Each row of a before or after table is a point. One or more steps were done to the points. Then noise was added and the rows were shuffled. The steps act on columns, c1 being the first. What was done? A step turns or swaps two columns, mirrors them in a line or flattens them onto one, adds a multiple of one to another, or multiplies or shifts one. Angles are multiples of 10 degrees, from the lower column toward the higher: turns from -170 to 170, lines from 10 to 170 but not 90. Use the fewest steps. Two steps may share a column if one is a turn and the other turns, adds or multiplies; they go together, in the order done. Otherwise the lowest column goes first.
(in the rows, 128 means zero)

Before:
[[143 130 114]
 [ 72  62 100]
 [ 64  67 116]
 [168 181 122]
 [158 182  89]
 [118 149 205]
 [129  96 161]
 [182 147 135]]
After, 8 rows:
[[112 128 180]
 [140 131 146]
 [ 55 126 107]
 [126 124 166]
 [159 128 161]
 [166 129  83]
 [150 131  68]
 [ 95 131 123]]
Steps: turn c1 and c3 by 100 degrees; multiply c2 by 0

Before:
[[116 115 117 124]
 [140 138  98  75]
 [102 156 152 144]
 [ 86  81 111 164]
 [121 120 163 113]
 [153  87  70 174]
 [ 95 183 161  79]
 [106 124 189 128]
 [133  53  22 141]]
After:
[[101 173 152 130]
 [173  63  91 130]
 [185   9  84 129]
 [113  52 142 132]
 [128 108 128 128]
 [ 92 214 156 131]
 [149 144 110 126]
 [105 115 142 128]
 [ 86 118 164 128]]
Steps: flatten c1 and c3 onto the line at 140 degrees; multiply c2 by 1.6; multiply c4 by 0

Before:
[[155 208 108 118  25 188 114 109]
 [ 54 156 166 156 144 112 151 146]
 [144 132 153 242 166 163 114 154]
 [ 41 133 143 153 105 249 114 152]
 [ 77 106 155 135 174 102 116  97]
 [106 213 135  82 130  96 110  93]
 [ 77 124 109 131 103 126 129 107]
 [ 90 188 151 103  94  92 106 199]
 [ 93 191  92 138 121 108 102 137]
 [139 109 118  88 147  84 140 107]
 [109 152  95  80 118 123 158 124]]
After:
[[104 137 139  80 129  71 107  51]
 [ 77 146 112 129 103 135 134 122]
 [ 91  46 153 100  92  96  98  94]
 [149 143 107 117  23  26 106 129]
 [ 58 100 167 156 138 110 162 110]
 [147 113 156 245 163 101 106 161]
 [ 90  99  90 139 121  89  91  86]
 [ 79 153 157 135 173 163 115 108]
 [141 142 120  89 142 165 142  90]
 [111 127  97  76 124 108 168 115]
 [ 43 142 140 155 105  65 112 234]]
Steps: turn c2 and c6 by -120 degrees; turn c2 and c8 by 70 degrees; multiply c7 by 1.3

Before, 12 rows:
[[ 86 134 142 132  81 171 177 137 137]
 [140 108 161 166 149  66 137  79 117]
 [127 111 156 196  88 143  99  88 149]
 [ 81  94 124 132 181 140 104 157 206]
 [115 165 143 168  76  99 141 111 130]
 [ 79 134  99 144 165 169  82  98 187]
 [ 64 156  59 185  78  85 129 120 146]
 [127 179 128  88 172 104  68 139 107]
 [184 197 144 135 166 105 107 185 153]
 [ 64 219  92  95  85 114 124  84 168]
 [ 95 163  89 211 171 103 188 107 189]
 [169 175  90 146 113 153 164 126 191]]
After (12 x 9):
[[120 121 124 123 190 165 126 162 250]
 [ 79 162 148  96 103  96 128 159  84]
 [155 129 125 111 135  67 123 187  24]
 [ 46 120 125  79 142  83 128 149  84]
 [142 146 139 110  88 152 130 134 226]
 [142 139 135  54 182 108 127 181 151]
 [161 163 151 160 153 103 132 104  74]
 [ 69 138 136 120 128 171 135 120 203]
 [ 56 182 155 172 146 112 130 158 149]
 [138  96 112 114 199 140 132 102 229]
 [ 94 131 128  80 105 140 128 189 173]
 [196 189 157 105 110 104 130  79 116]]
Steps: turn c1 and c5 by -50 degrees; flatten c2 and c3 onto the line at 30 degrees; turn c4 and c8 by 160 degrees; add 1.5 times c6 to c9; multiply c7 by 0

Before (10 x 12):
[[ 89 202  66 149  74 223  89  98 160 196  74 141]
 [ 79 189  97 192 185 150 130 142 142 229  79  84]
 [184 141 158 132 143 175  86 125 153 112 129  86]
 [174 117  66 163 102 151  86 125 129 123 142 117]
 [172 123 153  73 138 190 145  53 161 128 178  94]
 [ 58 119 141 139  58 151  94 113 159 243  99  76]
 [161 154  54 132 149 187 140  96  49 120  65 141]
 [147 203  98  92 146 124 112  71 140 147  81 157]
 [137 109 146 195  72  97  75 136  24 171 194 114]
 [151 135 167  96 165 122 138 155 135 139 164 137]]
After (10 x 12):
[[165 123 153 186 120 131 104  53 161 128 180  93]
 [192 116  64 126  98  87  47 126 127 123 132 118]
 [108 203  64 169  95  53  49  99 160 195  60 141]
 [140 135 166 140 150 157  99 156 136 139 175 138]
 [183 155  56 159 169  88 100  97  49 119  77 139]
 [ 88 190  97 111 200  64  89 142 143 230 100  83]
 [175 141 159 151 143  93  46 125 152 112 134  86]
 [134 109 147  82  53  97  36 135  24 172 171 115]
 [ 54 119 142 134  74 105  54 113 159 242  77  76]
 [158 205  97 143 161 159  70  71 142 147  89 158]]
Steps: add -0.3 times c3 to c1; turn c4 and c6 by -130 degrees; multiply c4 by 0.7; turn c5 and c11 by 20 degrees; shift c7 by -40

Before (14 x 14):
[[150 124 136 146 146 147 152 144 138 112 109 125 118  79]
 [139 137 122 176 107 123 133 133 138 121 106 114 133 143]
 [113 127 158 124 161 142 173 173 104 109 175 114 148 129]
 [124  86 130 125  89 162 133 102 140 125 105 159 153 147]
 [140 134 127 162 106 129 100 111  84 127 128 155 128 124]
 [104 110  80 151 114  67 156  99 100 144 122 116 109 116]
 [135 164 123 126 113 114 145 111 118 125 120 127 150 116]
 [ 80 153 149 124 158 118 166 100 106 152 138 121 114 139]
 [111 174 118 151 111 141 143 172 133 137 146 127 131 128]
 [132 137 131 157 107 124 177  96 146 107 156 145 138 153]
 [110 158 172 116 111 121 119 109 117 100 171 148 107 171]
 [122 156  97 133 140 126 118  90 133 111 151 161 143 188]
 [161 133 161 151 118 147 153 174 139 133 120 155 103 173]
 [127 140 119 163 105 100 106 130 161 153 101 157 150 121]]
After (14 x 14):
[[105 185  78 136 160  49 103  99 130 108 139 105  97 103]
 [112  62 158 116 131 122  80 174 171 139  90 119 139 132]
 [124 167 131 146 138 140 123 102  88 130 102 153 150 165]
 [139 147 122 155 131 104 122 134 106 132 148  87 137 158]
 [134 120 123 125 143  94 111 113 118 129 164 128 154 105]
 [149 138 135 140 110 128 102 145 139 141 131 113 126  31]
 [ 79  89 149 123 132  98  94  98 165  98 136 126  88 153]
 [162 103 162 162 123 126 105 174 112 120 120 134 121 218]
 [123 123  99 151 117 107 135  89 136 147 156 149 139 247]
 [139 125 128 172 177 109 155 112 132 134 134 126 134 118]
 [126 152 118 174 110  79 155 130  92 105 156 128 150 114]
 [133  96 131 162 122 106  73  97 100 137 119 122 139 179]
 [111  37 173 131 147 101 132 109 118 155 110 151  97 215]
 [110  99 117 145 132 120 115 171 112 118 165 112 122 128]]
Steps: add 0.5 times c1 to c13; add 1 times c3 to c11; turn c2 and c11 by 120 degrees; turn c4 and c12 by -40 degrees; turn c5 and c9 by 120 degrees; shift c6 by -20; turn c7 and c10 by -170 degrees; multiply c14 by 2
